Rows are points. A path goes straight from each point to the next, and from the last back to the first. The post is the endless flat space through its rows: a point in 2 columns, a line in 3, a plane in 4, and so on, so that a path can go around it. How many times does the path go around the post? Going back the other way cancels.

Post (1 x 2):
[[0.6 1.0]]
Path:
[[-3.7  4.0]
 [-0.8 -2.4]
 [ 2.3 -4.1]
 [ 3.1  1.0]
 [ 1.6  3.4]
 [-3.4  6.0]
 [-1.9  1.4]
 [-2.0  1.1]
 [ 0.3 -2.9]
 [ 1.8 -0.3]
 [ 4.2  0.3]
 [ 0.0  4.6]
 [-1.7  4.6]
 [-2.9 -0.9]
 [ 1.3 -2.6]
 [ 3.4 -2.7]
 [ 4.2  2.8]
 [ 0.1  5.1]
 [-0.9  2.6]
 [-2.7 -1.4]
 [ 1.1 -2.7]
 [ 2.3 -0.5]
 [ 2.5  2.3]
 [-0.7  6.2]
 [-1.2  2.5]
 [-4.3  2.4]
 [ 0.5 -1.7]
 [ 2.5 -0.7]
 [ 4.7  1.6]
 [ 0.6  3.6]
 [-1.5  3.2]]
Times around: 5

Post:
[[-2.5 -3.3 -0.7  0.6]
 [-2.6  0.2  0.1 -1.6]
 [ 1.8  1.8  3.6 -2.2]]
Path, 29 rows:
[[-6.1 -3.2 -0.7 -3.2]
 [-2.5 -5.5  0.8  2.4]
 [ 4.2 -6.1  4.2  5.4]
 [-1.5  1.9 -1.1 -0.3]
 [-0.3 -8.0 -2.0  2.6]
 [-0.4 -1.7  2.4 -4.9]
 [ 1.2 -1.4  6.6 -2.2]
 [-3.2  5.2  3.0 -4.1]
 [-3.8  1.9 -0.5 -0.5]
 [ 2.6  2.3  0.1  0.0]
 [-2.0 -3.6 -3.2 -0.9]
 [-2.6 -1.5  0.9 -2.3]
 [-5.9 -4.8  0.4 -0.4]
 [-4.7 -1.2  2.0  1.8]
 [-1.2  1.6 -0.7  1.0]
 [ 0.6  1.4  1.1 -2.1]
 [-1.2 -5.5 -0.2 -0.8]
 [-4.3 -3.4 -0.1 -1.1]
 [-0.8 -1.2  3.6  0.2]
 [-3.4 -0.1 -0.8  2.3]
 [-1.2  3.8 -0.6 -2.6]
 [ 3.2  0.4  0.6 -5.0]
 [-1.1 -2.4  1.0 -4.6]
 [ 0.3 -0.9  3.0 -1.9]
 [-2.5  0.1  5.7 -2.7]
 [ 0.2 -1.6  3.8  2.4]
 [-0.6  0.5  0.1 -0.1]
 [ 1.6 -3.2 -2.7  0.8]
 [-0.6  0.2  0.6 -2.9]]
Times around: 5

Post:
[[-1.4 -3.2 -3.4 -0.7  2.4  0.3]
 [ 0.4  0.9 -0.2  1.6  0.6 -0.6]
 [ 2.6  1.2  5.4  1.5  1.2 -1.9]
 [ 3.0 -2.2 -0.2 -2.3 -1.0  0.6]
 [-2.9 -2.6 -1.2  4.5  1.5  0.0]]
Path, 28 rows:
[[-0.6 -0.3  6.6  2.1  2.3 -2.5]
 [-0.8 -4.2 -2.2 -3.3  1.6  2.5]
 [ 6.2 -0.8  5.5 -2.1 -0.9  2.8]
 [-4.3  1.4 -2.1  1.7  1.9  1.6]
 [-0.8 -3.8 -0.2 -6.2  2.8  0.6]
 [ 2.6 -0.7  3.0 -3.5  2.7  1.7]
 [-2.6 -2.3 -0.2  2.5 -0.3  0.4]
 [-1.6  1.2 -0.3  1.6  0.3 -3.1]
 [ 0.3  2.3 -2.8 -8.2  1.6 -1.4]
 [-2.8  0.3 -8.8 -2.1 -3.0  1.4]
 [ 0.1  0.6  0.3  0.4 -1.2  0.5]
 [-4.6 -2.5 -0.2  4.0  2.5 -2.1]
 [ 1.4 -0.6 -4.1 -1.7 -0.1 -1.1]
 [-1.2 -5.3 -5.3  2.4  1.8  1.8]
 [ 1.7 -1.6  1.9  0.5  1.2  0.4]
 [-0.3  0.7  0.2  2.1 -3.7  3.5]
 [-1.3  2.4  2.5 -0.2  2.8 -4.2]
 [ 1.3 -1.0  0.7  3.3 -2.4 -2.4]
 [ 1.6  1.1  0.9  5.1  4.1 -3.0]
 [ 1.8 -5.4  7.8  8.5 -2.5 -2.2]
 [-1.9 -0.2  0.7  4.2  0.4 -1.4]
 [ 0.4 -0.6  0.2  3.6  0.5 -3.9]
 [ 4.5  1.2  4.2  2.8  2.5 -2.1]
 [ 4.3  1.1  0.8 -2.1  2.9  1.7]
 [-1.8 -2.6 -2.7 -1.9  1.9  3.2]
 [-1.9  2.8  0.6  2.2  2.7 -2.5]
 [-1.4  3.5 -3.3  5.7 -1.7 -3.6]
 [ 0.2 -3.3  2.8  2.9 -1.8 -1.6]]
Times around: 2

Post:
[[ 0.2  0.7  2.9  1.4  4.4  1.2 -0.1  0.1 -1.4]
 [-1.9  0.8  0.6  0.9 -1.0 -1.1  0.5  1.5  0.1]
 [ 1.2 -5.2 -2.0  5.5  0.6 -1.6  0.4 -2.1  0.5]
 [-1.5  4.1  0.0  1.3  3.8 -2.4 -1.1  0.1 -0.1]
 [ 2.5  1.9 -1.3 -3.2  3.1  3.8 -0.1 -0.8  1.2]
 [ 3.9  0.5  1.4 -2.7 -1.0 -0.9 -0.4  3.6  2.8]
 [ 5.2 -6.5 -1.5 -1.0 -0.8 -3.0  0.1  1.1 -1.5]
 [ 2.3 -3.7 -0.5  3.0 -0.4 -3.3  2.3 -3.7 -1.1]]
Path (29 x 9):
[[-0.9  2.6  2.7  3.6 -0.6  0.5  0.2 -5.2 -2.2]
 [ 2.7  2.9 -0.8 -0.2  2.2 -3.4 -1.9  0.4 -0.1]
 [-3.1 -2.7 -3.2  2.2 -2.7  0.1  1.8  0.2 -1.8]
 [ 0.4 -3.7  0.5  3.8  4.8 -1.7  2.1  0.2 -1.1]
 [ 4.4 -3.2  0.5 -5.6  3.2 -1.1  0.7 -0.7 -1.2]
 [ 1.6 -0.5  4.2 -1.6  6.8 -1.1 -3.3  1.8 -6.4]
 [ 3.5  1.4 -0.8 -0.2 -0.9 -1.0 -3.3  1.6  2.9]
 [ 4.3 -4.7  0.7  0.3  2.3  1.1  0.0 -4.3 -2.8]
 [ 4.3 -7.2  2.0 -0.2  2.6 -4.7  0.6 -1.0 -0.5]
 [ 5.0 -5.3  4.8 -0.7  0.6  1.0 -2.6  0.9 -3.7]
 [ 1.4  1.0  1.2  0.7 -1.2  1.0  0.8  0.3 -0.2]
 [ 4.7  5.0 -1.1 -3.6  1.6 -4.0  0.6  4.2  0.7]
 [ 3.7 -5.9 -2.9 -1.6 -5.3 -3.8  1.4  4.7  3.1]
 [-3.3 -2.1 -2.0 -0.3  3.1 -3.9  1.1 -3.6 -1.4]
 [ 0.1  3.3  1.7 -1.9 -0.8 -4.2  1.1  3.0  3.7]
 [-1.1  5.0  0.1  2.9  6.0 -1.4  2.9 -2.9 -2.8]
 [ 1.8 -3.6  0.8  4.7 -3.1 -4.2  3.1  3.8  0.0]
 [ 7.0 -4.1  2.4  3.0  2.7 -4.6  2.1  3.0  5.5]
 [-0.6 -0.6  1.3  0.2  4.5 -1.1 -1.6  1.6  0.2]
 [-1.7 -4.7  1.5 -0.1  0.3  1.3 -3.1  1.4 -4.1]
 [ 4.2 -4.9  0.1  1.0 -2.3 -0.5 -1.1 -1.5 -2.9]
 [ 1.9 -2.5 -1.5  5.1  2.0  2.0 -0.1 -0.3 -0.7]
 [ 3.6 -2.4 -2.2  2.2  3.3 -1.5  1.9  0.1  3.6]
 [ 2.3 -1.2 -2.5  0.8 -3.6 -2.3  1.2  1.7  8.3]
 [-0.1 -6.6 -0.1  1.3  1.1 -0.9  1.2  1.1  1.8]
 [-0.9 -0.7  0.3 -2.5  0.1 -1.4  0.9  3.1  1.0]
 [-2.0  1.1  5.5  2.5  0.5  4.5  0.8  1.1  4.2]
 [ 6.1 -3.3  3.7 -2.3 -2.0 -3.9 -0.5  2.1 -1.9]
 [ 1.7 -2.5  2.9  3.7 -5.6 -1.2  2.8 -1.4 -0.4]]
Times around: 3
